Every row gives one point. Before rounding, the points of a table are all equally far from one centre. They may lie mostly on one side of it. Write the centre, to within rounding.

Points, 6 rows:
+1.57, -1.79
+1.42, -1.18
+1.58, -1.94
+0.39, -3.94
-2.55, -2.88
+1.58, -1.93
Centre: -0.57, -2.01

Points (13 x 6):
-3.36, +0.14, +1.33, +2.27, +4.35, -0.59
-1.68, +0.54, +2.87, +0.63, +4.34, -0.68
-0.68, -1.59, -1.35, +5.09, +1.46, -1.72
-0.64, +0.21, +0.36, +2.21, -2.71, -2.48
+3.23, +0.14, +0.15, +0.37, +0.36, +2.43
+2.26, +0.84, +2.34, +2.44, +0.46, +2.64
-2.43, +0.23, +1.47, +0.45, -2.05, -1.76
+0.75, +2.13, -0.27, -2.77, +1.61, -0.67
+1.22, +3.37, +2.64, +3.62, +2.37, -0.06
+0.02, -0.65, +2.14, +1.11, +4.81, +0.98
+2.67, +0.56, +3.27, +2.15, +0.94, +0.49
-1.16, +3.89, +2.92, +2.70, +0.35, -0.99
+0.08, -1.89, -0.40, +0.79, -1.84, +1.98
Centre: -0.37, +0.88, -0.23, +1.60, +1.23, -0.11

Points:
+0.49, -0.64, -0.98, +0.40, +3.37, -0.17, -2.07, -1.88, +4.65
+6.19, -0.91, +0.17, -1.66, +0.61, +1.58, -0.46, -1.54, +1.22
+1.60, -1.20, +0.07, -3.88, +1.90, +2.22, -2.34, -1.66, +2.51
-0.83, +0.83, -0.05, -3.15, +1.64, +0.22, -3.35, -3.04, +2.79
-2.30, +0.54, -1.35, -1.38, +1.61, +2.27, -3.14, -1.79, +0.77
+2.26, -1.81, -1.17, +2.17, +2.87, -1.12, -0.51, -2.72, -0.46
+0.03, -0.28, +3.44, -0.43, +0.60, +0.05, +0.65, -1.77, +2.87
+0.80, +2.00, +1.17, +0.70, +2.10, +0.30, -0.28, +0.41, +2.49
+0.74, -1.00, -1.10, -2.65, +1.15, +1.32, +1.66, -3.50, +0.30
+0.06, -2.71, +2.07, -2.29, -0.63, +0.94, -4.89, -2.55, +2.41
+1.67, +0.28, +1.59, -1.68, +1.52, -1.41, -1.89, -5.59, +0.48
+0.18, -1.82, +0.38, -1.97, +1.31, +1.83, -3.74, +0.34, +0.02
-1.36, -0.57, +0.25, +0.25, +2.16, +4.28, -1.03, -2.70, +2.06
-1.27, -0.56, -1.30, +1.43, -1.23, +3.76, -0.65, -1.67, +5.10
Centre: +1.71, -0.29, -0.56, +0.49, -1.08, +1.00, -1.98, -2.62, +1.66

Points, 19 rows:
-2.30, -1.43, +0.46, +1.59, +0.21, +1.23, -1.29, -0.41, +0.02, +2.56, +4.86, -1.85, +0.98, -2.28
-3.29, -1.89, -0.75, +0.00, +1.45, +0.22, -2.47, -2.00, +0.88, +4.37, +3.53, -1.72, +0.32, +1.37
-1.45, -0.81, -3.12, -0.53, +1.27, +0.12, -0.99, -0.11, +0.19, +4.83, +4.13, -1.19, +0.48, -0.18
-0.46, -0.11, -2.10, +1.70, -1.25, +0.91, -0.01, -0.14, +0.34, +4.38, +2.08, -1.96, +2.15, +1.72
-2.48, -2.62, +2.03, -0.53, +2.15, -2.42, +0.97, +0.45, +1.28, +1.47, +2.86, +0.94, +0.61, +2.87
-2.84, -1.35, +0.23, +1.91, +2.22, +1.33, +0.05, -0.88, +1.57, +3.17, +4.61, -0.12, -0.87, -1.73
-1.83, -2.29, +0.01, +1.78, +3.33, -0.05, +0.75, -1.49, -0.55, +2.70, +4.65, -2.22, +1.03, -1.98
-3.39, -2.96, -2.85, -0.05, +2.08, +1.97, +0.58, +0.93, -1.96, +5.00, +2.58, -1.12, +2.00, +1.59
-2.56, -0.48, +0.80, -0.47, +2.86, -0.17, -1.47, -0.18, +1.72, +4.34, +0.67, -3.21, -0.65, +0.26
-2.83, -1.81, -0.92, -0.10, -0.58, +0.18, -0.40, -1.79, +1.30, +4.45, +3.05, -3.12, +0.32, +0.08
-4.29, -0.77, -0.47, -0.02, +0.70, +0.01, +0.32, +2.11, -2.38, +3.49, +2.03, -2.91, +0.49, +0.73
-2.39, -1.85, -0.29, -1.44, +1.34, +0.03, -0.60, -0.08, -1.24, +4.93, +4.23, -1.00, -2.24, -0.19
-3.05, -3.60, +0.30, +1.05, +1.35, -1.06, -1.87, +0.55, -0.04, +3.87, +3.17, -1.41, -0.31, -3.01
-3.69, -1.45, +0.97, +2.02, +0.74, +2.04, +1.31, -0.03, +0.85, +1.56, +3.88, -2.33, +1.93, -0.66
-2.80, +0.72, -1.14, +0.86, +1.79, +0.64, +2.10, +0.48, +0.38, +1.13, +2.75, -1.96, -1.69, -0.91
-3.02, -3.22, +1.40, +1.66, +3.06, +1.47, +0.31, +1.84, +1.47, +5.55, +1.29, -0.77, -0.09, -1.56
-1.85, -0.85, -0.51, +0.37, +1.80, +0.39, +0.40, +1.00, -0.14, +5.75, +1.47, -4.10, +0.96, -0.12
-2.40, -0.32, +0.97, -0.82, +0.29, +1.13, +0.83, -0.59, -0.36, +3.41, +3.84, -2.08, -0.97, +2.97
-2.38, -3.27, -1.47, -1.42, +4.10, -1.09, +2.42, -0.04, -1.07, +2.39, -0.01, -2.95, -0.28, +1.77
Centre: -0.86, -2.93, -0.22, +0.52, +1.40, +0.85, +0.00, +0.33, -0.32, +2.00, +1.10, -0.48, +0.22, +0.54

Points (23 x 20):
-0.65, -0.49, +4.03, +4.33, +1.01, +0.00, -1.06, -0.12, -1.88, -0.46, -2.75, +4.09, -0.80, -0.11, -1.45, -1.55, -0.39, -0.82, -1.70, +0.01
+0.71, -2.13, +1.05, +0.18, +3.75, -0.96, -1.10, +2.08, +2.53, -2.70, -1.72, +2.67, -0.89, -1.36, -4.44, -1.27, -2.63, -0.20, -0.26, -2.22
+1.05, -2.18, +3.33, +1.14, +2.99, -0.91, -1.46, +4.20, +1.34, +0.57, -3.25, +2.38, -1.31, -2.33, -2.93, +0.36, -4.54, -1.34, -0.45, +1.74
+0.64, -0.47, +0.32, +1.25, +2.98, +1.63, -2.36, +3.40, +0.34, +1.64, -1.20, +5.32, -0.45, +0.14, -2.81, +0.11, +0.14, -1.14, -2.83, +1.00
+0.04, -2.96, -1.85, +2.59, +3.27, +1.21, -2.60, +2.43, +0.41, -1.90, -1.96, +2.64, +0.06, -1.74, -2.82, +0.45, -2.23, +1.50, -1.10, +2.06
-1.56, -1.23, +3.83, +0.50, +3.59, +0.23, -1.66, +1.44, +2.27, -1.70, -3.12, +4.04, -0.23, -1.70, -1.80, +0.38, -1.03, -0.79, +0.05, +1.64
+0.38, -1.85, +2.03, +0.07, +2.29, -0.68, -0.83, +3.60, +2.41, -2.66, -3.12, +4.27, -1.13, -1.24, -1.46, -1.65, +1.02, -1.51, -1.30, +1.06
-0.81, -1.42, +1.85, +0.43, +2.45, +0.78, -1.23, +2.46, +1.09, -2.44, -0.72, +3.15, -1.07, -2.12, -2.73, -0.56, -0.99, -3.16, +2.09, +3.59
-0.17, -3.04, +2.08, +3.23, +2.65, -0.98, -0.69, +2.34, +3.54, -0.58, -0.85, +3.16, -2.33, -0.41, -1.58, -1.32, -1.74, +1.02, +0.05, +0.59
+0.06, -3.47, +2.77, +2.43, +3.67, +0.59, -0.88, +2.44, +1.17, -0.68, -2.75, +3.36, -2.27, -0.75, -0.33, -0.87, +0.83, -2.40, +0.33, +1.53
+0.28, -0.98, +2.23, +1.81, +4.04, +1.84, -0.98, +1.98, +0.81, -2.60, -2.67, +4.05, -0.86, -2.14, -3.38, -1.71, -1.67, +0.43, -0.89, +1.26
-0.01, -2.29, +1.57, +0.98, +2.98, +0.59, +0.77, +2.96, +1.67, -3.13, -1.37, +3.47, -0.62, -1.70, -2.55, +0.62, -0.37, -2.00, -2.58, +2.12
-0.22, +0.24, +0.17, +2.04, +1.84, +1.11, -1.75, +2.40, +0.51, -0.28, -5.46, +3.18, +0.28, -1.07, -2.34, -3.96, -0.18, -1.46, +1.91, +2.69
+1.72, -1.24, +1.61, -0.30, +4.60, -1.17, -2.05, +2.26, +2.74, -2.86, -3.61, +1.73, +0.01, -0.19, -1.76, +0.67, +0.15, -1.51, +0.31, +2.30
+0.28, -3.03, +3.75, +0.43, +2.34, +0.82, -2.17, +0.78, +0.63, -1.98, -4.40, +1.38, -2.99, -1.75, -0.74, -1.08, -0.95, -1.99, +0.73, +1.91
-0.28, -2.28, +1.72, -0.53, +4.14, +1.38, -3.02, +2.69, -1.39, -1.32, -1.23, +2.70, +0.06, -0.60, -1.46, +2.16, +0.71, -1.97, -1.11, +1.53
+1.51, -0.89, +0.49, +0.75, +2.99, +0.81, +0.01, +4.43, +1.51, -2.50, -3.81, +4.14, -1.41, -1.74, -3.10, -0.85, -2.39, -2.32, +0.03, +0.13
+0.26, -0.33, +1.47, -0.08, +3.92, -2.29, +0.67, +2.39, -0.47, -1.51, -1.96, +3.51, -0.59, -2.84, -2.51, -2.71, -0.28, -1.37, +1.06, +1.25
-0.06, +0.65, +3.86, -0.01, +4.78, +0.58, -3.10, +2.66, +1.02, -2.07, -3.47, +1.82, +0.15, -0.09, -2.26, +0.87, -1.34, -1.45, -1.67, +1.46
-2.55, -0.59, +1.65, -0.42, +3.49, +1.13, -0.91, +2.11, +1.09, -0.53, -1.19, +3.47, -0.36, -0.67, -1.54, -0.75, -3.54, +0.23, -0.81, +2.27
-1.53, +0.32, +0.61, -0.02, +4.65, +2.65, -0.74, +3.97, -0.87, +1.34, -3.18, +2.95, -1.20, -0.43, -2.62, -0.56, +0.49, +0.34, -0.79, +1.09
-0.17, -0.85, +3.63, +0.13, +2.06, -1.44, -1.88, +3.83, +0.95, -0.73, -2.59, +2.46, -1.89, -1.12, -4.88, +1.52, -0.65, +2.07, -1.28, +1.98
+1.38, -0.03, +1.16, -1.33, +0.66, +0.93, -3.63, +3.59, +3.70, +0.30, -1.99, +2.70, -2.13, -0.65, -1.93, +0.23, +0.31, -0.61, -0.51, +3.06
Centre: +0.34, -0.51, +0.82, +1.46, +0.66, +0.02, -1.11, +1.92, +0.30, +0.15, -2.12, +0.17, -0.21, -0.65, -2.53, -0.20, -0.65, -1.07, -0.18, +0.20

Points, 29 rows:
-2.31, +1.58, +2.24, -1.32, +1.40, -2.47, -0.89, +0.63, +1.16, +3.12, -2.29, +0.41, -4.45, -0.05, -1.47, +3.42, +0.88, +1.23, -1.06, -0.08, -1.58, +1.53, +2.31, +0.90
-1.21, -1.40, +5.86, -0.97, +3.26, -1.29, -1.21, +0.24, +2.24, +5.12, -1.94, -0.12, -2.19, -1.70, -2.76, +3.76, +0.79, +0.72, +0.53, -0.56, +0.33, +0.65, +1.10, +0.30
-2.64, +0.47, +1.68, +0.27, +1.18, -4.05, -0.25, +0.64, +0.83, +3.00, -2.36, +0.32, -2.85, -2.28, +1.69, +3.55, +2.24, +2.08, -1.15, +1.18, -1.45, +1.09, +0.11, +1.34
+0.22, +0.33, +1.87, -1.80, +2.15, -3.73, +0.91, +0.46, +2.03, +3.58, -2.86, +1.73, -4.30, -0.98, -1.58, -0.09, +1.64, -1.06, +0.20, +1.42, +0.09, +2.18, +3.40, +2.49
-1.31, -0.11, +2.13, -0.58, +2.16, -1.38, -0.76, +0.98, +3.21, +2.14, -1.75, -1.56, -3.34, -0.97, -0.28, +4.81, +0.38, +2.03, -1.06, +1.13, -2.42, +0.17, -0.20, +0.23
+1.12, -1.04, +4.42, -0.56, +1.69, -0.22, -1.01, +1.35, +1.70, +4.04, -1.58, -1.20, -2.34, -3.73, +0.77, +2.33, +2.49, +0.54, +0.29, -1.72, +0.56, +0.15, +3.64, -0.53
-1.60, -0.21, +2.56, -0.97, +1.79, -3.43, -0.72, -1.04, +3.51, +3.92, -0.74, -2.29, -1.38, -2.10, -1.45, +3.07, +3.08, +0.69, -1.53, -0.04, +1.10, +2.57, +0.98, +1.08
-2.31, -1.06, +3.28, -0.67, +0.88, -4.23, -1.68, -0.19, +1.69, +4.82, -1.74, +0.20, -2.19, -2.74, -1.27, +4.14, +0.55, +1.44, +1.04, +0.87, -2.02, +0.44, +1.35, +1.14
-1.57, +0.08, +3.34, -0.61, +0.71, -3.18, -1.33, +0.13, +2.16, +4.66, -0.60, -0.63, -1.27, -2.90, -1.17, +2.56, +3.71, +1.80, -0.67, +1.22, -0.60, +3.26, -1.08, +1.24
+0.16, -0.62, +1.37, +0.15, -0.72, -1.88, -2.41, +0.35, +1.09, +3.98, -1.97, -0.58, -1.68, -1.80, +0.69, +4.48, +1.05, +0.70, -1.46, +0.14, -2.17, +2.21, -1.00, -0.06
-3.02, -1.40, +2.64, -0.98, +0.84, -0.82, -1.50, -1.17, +1.08, +3.76, +0.10, -0.97, -2.72, -0.31, -0.30, +3.19, +2.73, +0.93, +0.26, +0.67, +0.29, +2.16, +0.19, +2.53
-2.62, -2.43, +2.77, -2.03, +0.86, +0.10, +1.69, +2.64, +1.99, +5.29, -3.31, -1.71, -1.64, -0.92, -2.23, +2.82, +1.54, -0.12, +1.26, +0.31, -2.01, +0.51, +0.22, +1.36
-1.78, -1.01, +3.15, -0.60, +1.53, -2.23, -0.30, -3.16, -0.67, +3.03, -0.36, -0.08, -1.50, -1.33, +1.26, +4.49, +2.60, +2.23, -0.91, +0.57, -2.60, +1.67, -0.08, +1.43
-2.33, +1.38, +1.42, -1.28, +1.56, -0.73, -0.71, +1.60, +2.69, +3.28, -2.59, -0.38, -2.04, -0.95, -1.32, +3.97, +1.53, +0.90, +0.57, +1.73, +0.50, +1.92, +0.84, +1.07
-2.40, -0.69, +4.51, -1.07, +2.09, -0.28, +1.66, +1.25, +3.38, +3.74, -0.75, -1.52, -2.83, -3.37, -2.17, +2.27, +2.85, +1.10, -1.32, -0.66, -1.90, +0.71, +1.17, +0.25
-1.28, -1.26, +1.81, -1.64, +1.58, +0.26, -2.04, -1.37, +1.53, +2.82, -3.24, +0.25, -2.14, -0.46, +0.35, +3.40, +2.07, +1.18, +1.04, -1.29, -2.33, +1.87, +1.16, +2.61
-2.64, -0.03, +2.34, -0.35, +2.41, -2.55, -1.30, +1.28, +0.28, +4.70, -1.72, -0.03, +0.05, -1.55, +1.36, +4.85, +0.31, +2.04, +1.48, -0.45, -1.84, +1.74, +0.89, -0.87
-0.62, -0.73, +2.39, -1.96, +3.00, -4.16, -1.55, +0.80, +4.16, +4.22, -3.17, +0.25, -3.21, -2.38, +0.08, +1.14, +1.72, +0.86, +1.75, +1.54, -0.96, +0.54, +1.33, -0.38
-2.61, -0.95, +3.25, -0.65, +0.24, -2.40, +0.39, -0.06, +3.46, +5.22, +0.73, +0.63, -2.05, -2.22, -1.26, +3.56, +1.65, +0.48, -0.03, -0.01, -0.85, +2.12, +1.26, +1.28
-1.12, -1.02, +2.43, -2.36, +3.53, -2.91, +2.22, +1.15, +1.60, +5.74, -1.28, +1.49, -1.91, -1.26, -1.11, +4.46, +2.17, +0.97, -0.53, +0.41, +0.17, +2.36, -0.17, +0.40
-1.91, -1.53, +1.90, -3.37, +2.93, -1.32, -0.82, +0.53, +1.61, +4.06, -0.77, +0.32, -2.81, -1.69, -0.87, +4.35, +0.88, +1.40, +2.37, +0.00, -0.43, +0.42, +1.80, -1.45
-3.10, -0.82, +3.27, -0.97, +2.71, -1.43, -1.21, +0.28, +2.26, +4.76, -0.87, +0.48, -3.60, -0.79, +0.87, +2.61, +0.48, +0.36, -0.87, +0.32, -1.65, +0.73, +1.56, +0.94
-0.51, -0.92, +3.17, -2.36, +3.49, -2.14, -0.27, +0.25, +0.10, +5.11, -2.19, -1.44, -0.43, -2.94, -2.60, +5.27, +0.83, +1.79, -0.51, +0.79, -1.26, +1.03, +1.16, -1.22
-2.46, +0.73, +3.51, -1.12, +2.22, -2.58, -0.05, -1.36, +1.90, +4.56, -1.04, -1.28, -4.17, -1.92, -0.73, +1.55, +1.74, +0.13, +1.46, +1.76, -0.90, +1.92, +1.66, +1.43
-0.45, -0.67, +3.37, -2.03, +1.57, -1.15, -3.21, +0.15, +1.64, +4.27, -1.10, -0.90, -1.42, -1.10, -1.19, +3.88, +2.52, +1.29, -0.12, +1.69, -2.10, +1.90, +0.07, +1.61
-0.61, +0.18, +4.15, -0.25, +1.57, -1.47, +1.43, -0.29, +2.02, +4.54, -1.49, -0.75, -2.06, -2.46, -0.05, +4.99, +3.10, -0.24, +0.22, +0.58, -0.84, +2.06, +2.29, +0.66
-3.72, -0.08, +2.83, -1.74, +3.02, -1.98, +0.23, -0.38, +3.33, +2.21, -2.19, -0.38, -3.50, -0.87, -1.76, +3.42, +0.67, +1.26, +1.31, +0.04, +0.53, -0.46, +1.79, -0.73
-1.82, -1.60, +4.22, -1.91, +2.39, -3.54, -1.69, +1.19, +3.65, +3.76, -2.71, -1.85, -1.28, -2.11, -1.82, +3.68, +0.52, +1.66, -0.78, -0.11, -0.42, +1.31, +0.80, -1.03
-1.26, -1.07, +3.85, +0.63, +1.13, -3.34, -1.88, +1.04, +2.26, +3.67, -0.89, -0.98, -3.25, -2.37, -0.41, +3.00, -0.04, +0.54, +0.95, -0.64, -0.19, +3.59, +1.64, +1.33
Centre: +0.50, -1.54, +2.33, +0.01, +1.51, -2.27, +1.25, +0.21, +0.24, +1.87, -1.27, -0.12, -0.04, -0.26, -1.37, -0.05, +1.17, +1.16, +0.45, -0.07, -0.97, +0.49, +0.72, -0.40
